Every row gives one point. Each copy is the shape, with its points in the same order, stretched, turned, moved and blurred by noise. Is it also mirrored, or only turned?

Shape, 7 rows:
[[ 0.80  1.52  2.16]
 [ 0.96 -0.57  1.52]
 [-0.19 -0.08  1.34]
 [-0.03 -0.26 -1.24]
 [ 0.29 -0.06 -4.43]
 [-1.12  0.19  2.02]
 [-0.26  0.32  0.95]]
Copy 1, 7 rows:
[[-0.14  2.92 -0.77]
 [-1.08  0.57 -1.55]
 [-0.81  0.86 -0.40]
 [ 0.74 -1.00 -0.36]
 [ 3.56 -3.32 -0.78]
 [-1.70  1.56  0.78]
 [-0.44  0.87 -0.04]]
Copy 1 is: mirrored
Copy 2:
[[ 1.62  1.26  2.14]
 [ 1.32  0.86  0.02]
 [ 1.31  0.10  0.30]
 [-1.16  0.18 -1.30]
 [-4.74  0.49 -2.76]
 [ 1.91 -1.34  0.87]
 [ 1.23 -0.10  0.53]]
Copy 2 is: only turned

Shape:
[[-0.98 -0.08 -0.16 -1.98]
 [-0.64  0.74  1.71  1.70]
 [-0.22 -2.40  0.13  2.78]
 [ 0.99  1.02  1.42 -2.39]
 [ 1.01 -0.81 -0.47 -1.35]
 [-0.41  0.89  1.47 -2.04]
 [-0.24 -0.29 -1.66  1.83]
 [-0.81 -1.59 -3.14  1.35]
 [ 0.17 -1.10  0.33 -0.05]]
Copy 1:
[[ 0.49 -1.76  1.19 -1.64]
 [-2.79  1.13  1.03  0.60]
 [-1.10  1.88 -2.20 -0.32]
 [ 1.02 -0.33  2.89  0.79]
 [ 1.97 -0.34 -0.22 -0.01]
 [-0.52 -0.73  3.02 -0.56]
 [-0.31 -0.78 -2.54 -0.08]
 [ 0.68 -1.80 -3.89 -1.67]
 [ 0.19  0.61 -0.35 -0.35]]
Copy 1 is: mirrored
Copy 2, 9 rows:
[[ 2.46  0.21  0.87 -0.78]
 [-2.93 -0.63  1.51  0.03]
 [-3.44 -2.75 -1.46 -0.62]
 [ 2.10  1.31  2.54  2.13]
 [ 1.85  0.20 -0.19  1.38]
 [ 1.52  1.14  2.74  1.19]
 [-1.79 -0.59 -2.47 -1.49]
 [-0.95 -1.23 -3.38 -2.29]
 [-0.57 -0.85  0.28  0.72]]
Copy 2 is: only turned
Copy 3, 9 rows:
[[-0.46  0.78 -2.39 -0.93]
 [-0.06  1.09  3.09 -0.33]
 [ 0.62  1.15  1.27  2.69]
 [ 1.16 -0.41 -0.77 -2.38]
 [ 0.38 -0.48 -2.02  0.01]
 [ 0.45  0.84 -0.65 -2.13]
 [-1.60 -0.32  0.66  1.46]
 [-2.11  0.11 -1.68  2.70]
 [ 0.54  0.42 -0.70  0.67]]
Copy 3 is: mirrored

Shape:
[[-0.68  2.73  0.81 -0.24]
 [ 0.47 -2.05  2.49 -0.54]
 [-0.72  2.36  0.84  0.21]
 [-0.81  1.03  0.85 -0.97]
 [ 2.91 -3.44  0.39  0.20]
 [ 2.92 -0.31  2.24 -2.98]
 [ 1.41  1.63 -1.80 -0.47]
 [-0.10  0.57 -0.92 -1.04]
 [-1.53  0.93  0.78 -0.22]
 [ 0.58 -0.63 -0.25 -0.77]]
Copy 1:
[[-2.99 -0.19 -0.65  0.69]
 [ 1.12 -0.66 -1.42 -3.57]
 [-2.18 -0.42  0.02  0.20]
 [-1.39 -0.98 -1.55 -0.19]
 [ 5.05  0.47 -0.38 -1.77]
 [ 0.17  1.82 -3.40 -2.30]
 [ 0.30  0.81 -0.19  2.27]
 [ 0.24 -0.70 -0.88  1.37]
 [-1.51 -1.22 -0.72 -0.20]
 [ 1.51 -0.24 -1.28  0.35]]
Copy 1 is: only turned
Copy 2 (10 x 4):
[[-1.60 -0.10 -0.19  1.05]
 [ 2.13 -2.10 -0.29 -0.85]
 [-1.20 -0.14 -0.35  0.69]
 [-0.21 -0.62 -0.93  0.40]
 [ 4.15 -1.20  2.14 -1.48]
 [ 3.27 -1.70 -1.08  2.80]
 [ 0.16  2.07  0.64  1.68]
 [ 0.57  1.53 -0.55  0.54]
 [-0.86 -0.26 -0.61 -0.60]
 [ 1.48  0.44  0.48 -0.17]]
Copy 2 is: mirrored

Shape, 11 rows:
[[ 1.00 -3.31 -2.16 -3.31  1.34  0.47]
 [ 0.37  0.77  1.67  2.53 -0.78  1.46]
 [-1.25  0.96 -0.42 -1.05 -0.33 -1.56]
 [-0.02 -0.43 -0.89  0.57 -0.92  1.11]
 [-2.00 -1.18 -2.29  0.26  0.90 -0.89]
 [ 2.23 -2.89  3.22 -1.46  1.23 -0.15]
 [ 0.24 -0.22  1.01 -0.28 -1.00 -1.43]
 [ 0.88 -0.95  1.79 -0.13 -0.23 -0.14]
 [ 0.92 -1.13 -3.07  0.89  0.28  1.47]
 [ 1.53  0.74  0.72 -0.58  1.39  1.14]
 [ 1.12 -0.09  0.47 -0.31  1.04 -1.54]]
Copy 1, 11 rows:
[[-1.68 -4.21  0.98  1.39 -2.69 -2.21]
 [-0.06  1.69  2.83 -0.75  1.84  1.44]
 [ 0.52 -0.11 -2.18  0.09  0.27 -1.75]
 [ 0.11 -0.02  2.00  1.07  0.41 -0.50]
 [-1.57  0.38 -0.41  3.03 -0.72 -2.15]
 [-2.40 -3.84  0.94 -1.98  0.46 -0.62]
 [-0.19 -1.43 -0.86 -0.06  1.74 -0.73]
 [-0.81 -1.60  0.53 -0.74  0.85 -0.40]
 [-0.39 -0.89  2.44  3.48 -1.70  0.75]
 [ 0.04 -0.62  1.07 -1.45 -0.81  1.23]
 [-0.21 -1.41 -1.23  0.42 -0.07  0.60]]
Copy 1 is: only turned
Copy 2:
[[-1.67 -1.92 -1.41  3.54 -0.40 -0.53]
 [ 1.26  2.32  0.61  0.50  1.04 -0.04]
 [-0.83 -0.75  0.62 -2.33 -1.23 -0.60]
 [ 1.51  0.11 -0.04  1.56  0.15 -1.40]
 [ 1.35 -0.85  0.81  0.89 -3.89 -0.56]
 [-4.68  0.43 -0.23  1.28  2.88  1.20]
 [-1.63 -0.74  1.21 -0.97  0.59  0.30]
 [-1.94  0.62  0.89 -0.04  1.54  0.20]
 [ 3.50 -0.29 -1.43  3.15 -0.68 -0.67]
 [-0.53  1.25 -1.95  0.04  0.60  0.22]
 [-1.63 -0.75  0.45 -1.12 -0.19  1.32]]
Copy 2 is: mirrored
Copy 3:
[[-0.01 -4.43  4.94  0.80  0.85  0.88]
 [ 0.22  2.36 -2.01  1.34  1.09  0.78]
 [ 1.26 -1.35  0.18 -1.01 -1.61 -0.98]
 [ 0.62 -0.14  1.02  2.33  0.96  0.13]
 [-0.52 -2.83  1.95  2.04 -0.45 -2.26]
 [-0.58  0.27  2.30 -2.56  3.43  2.10]
 [ 1.09 -0.36  0.06 -1.40  1.22 -0.48]
 [-0.06  0.71  0.68 -0.92  1.44  0.57]
 [ 0.40 -2.31  0.99  3.20  0.99  0.50]
 [-0.46 -0.32 -0.28 -0.34 -0.33  2.89]
 [-0.20 -1.34 -0.24 -1.98  0.76  0.30]]
Copy 3 is: only turned

Shape:
[[-1.00 -0.35 -0.09  1.31 -2.37  0.06]
 [-0.66  2.00  1.65 -0.46  2.13  0.53]
 [ 0.69 -1.58  0.60 -0.81  0.40 -1.01]
 [ 0.82 -1.12 -0.79 -1.38 -1.92 -0.70]
 [ 1.07 -1.52  1.92  1.12 -1.70  0.98]
 [-0.44 -1.79  0.19  0.39  2.83 -0.65]
 [ 0.69 -1.25 -3.19  1.17  4.30  1.31]
 [-0.76 -0.18  1.12  0.52 -2.11  0.84]
 [ 0.90  2.33  0.26  0.31 -2.63 -2.47]]
Copy 1:
[[ 0.69  1.86  0.85  3.03 -0.83  0.70]
 [ 2.39  1.28  0.26 -0.04  1.75 -3.22]
 [ 0.34 -0.22  2.21 -0.17 -1.22  0.31]
 [ 0.22 -0.58  0.39  0.32 -2.81  1.54]
 [ 1.00  0.57  2.88  1.63  0.28  2.27]
 [-0.15 -0.50  2.94 -0.10  0.60 -2.11]
 [-2.61 -1.84  0.58 -0.72  2.15 -2.89]
 [ 1.95  1.32  1.15  2.75 -0.57  0.58]
 [ 0.76  4.02 -1.50  0.21 -2.11  0.88]]
Copy 1 is: mirrored
Copy 2:
[[-2.43 -0.11  0.11  0.16 -1.51  0.20]
 [ 2.09 -1.67  1.33  1.59  1.28 -0.71]
 [ 1.48 -0.92 -0.49 -0.70 -0.85  0.94]
 [-0.37 -0.18 -0.02 -2.01 -0.46  1.49]
 [-1.52 -0.30 -1.35  0.80 -0.26  2.32]
 [ 1.20 -1.53 -1.66  0.45 -0.24 -1.95]
 [ 1.18  1.32 -1.77 -1.12  2.84 -3.09]
 [-1.76 -0.89 -0.06  0.58 -0.75  1.31]
 [ 0.18  0.86  1.61  0.18 -2.62  1.74]]
Copy 2 is: only turned

Shape, 11 rows:
[[-0.12  2.78  1.89 -0.72  0.48  0.07 -2.29 -1.28]
 [ 2.08 -0.20  1.03  0.30  0.35 -1.50  0.74 -2.07]
 [-0.29  0.55  1.62  1.62 -2.12  2.36 -1.34 -2.53]
 [ 0.29  0.49  2.43  1.66 -0.30 -1.02  0.69 -0.08]
 [ 1.34  0.22  1.57 -1.66  0.78  1.49  0.91 -1.67]
 [-1.08 -0.53 -0.95  1.04  1.14 -1.35  1.53 -0.73]
 [ 0.75  0.96  1.25 -0.02 -2.57 -1.03  0.13  0.20]
 [ 0.76 -0.58 -1.18 -1.07 -0.90  0.23  0.30  1.63]
 [ 0.00 -0.45 -0.90  1.55 -3.35  2.81  0.67 -0.20]
 [-1.93 -1.70 -0.20  0.25  0.24  2.37 -1.94 -0.14]
 [-2.44 -1.31 -0.11 -1.77 -1.23  1.83 -1.20  0.38]]
Copy 1 (11 x 8):
[[ 0.73  1.26  0.16 -1.99  1.44  1.24 -2.42  0.23]
 [-1.32 -1.05 -1.13  1.44  0.86  3.39 -0.56 -0.51]
 [-3.38 -0.37  0.53 -1.15 -3.23 -0.95 -1.98  0.57]
 [ 0.09  0.45 -0.59  1.35 -0.84  0.82 -1.86 -0.46]
 [-1.78  1.37 -0.83  0.58  0.82  3.04  0.55  1.27]
 [ 0.38 -0.94 -2.31  0.10 -0.75  0.49  2.40 -0.18]
 [ 1.30 -0.62  2.67  0.80 -0.96  0.67 -0.72 -0.75]
 [ 0.59 -0.30  1.57  1.12  0.14 -0.93  1.83  0.32]
 [-2.13 -1.42  2.35  0.53 -4.37 -2.92  0.51  1.46]
 [-2.99  0.52 -1.09 -1.51 -1.64 -3.07  0.92 -0.20]
 [-1.08  0.78  0.91 -1.77 -1.89 -2.06  3.07 -0.89]]
Copy 1 is: only turned
Copy 2, 11 rows:
[[ 1.10  1.53 -0.90  0.63 -1.07 -3.58 -0.97 -0.07]
 [ 1.48 -0.30 -0.59  0.48  1.17  0.54 -2.50 -0.72]
 [ 2.49 -1.41  2.64  2.08 -0.26 -3.90 -1.39 -1.13]
 [ 1.52 -0.45 -0.39  1.76  2.22 -1.73 -0.96  1.60]
 [-0.73  1.47  0.84  1.31  0.68 -1.42 -0.70 -3.25]
 [-1.04 -2.97 -1.21  0.98  0.37 -0.51 -1.19 -0.06]
 [ 2.65 -0.25 -0.57  0.99  0.10  0.02  0.94  0.25]
 [-0.55 -0.30  0.08 -1.14 -0.04  0.94  2.83 -0.60]
 [ 1.76 -2.74  2.40  0.82  0.49 -1.83  1.88 -2.02]
 [-2.43 -1.19  2.85  0.80 -1.70 -2.59  0.20  0.49]
 [-2.39 -0.68  2.14  1.60 -2.89 -1.14  1.92 -0.64]]
Copy 2 is: mirrored
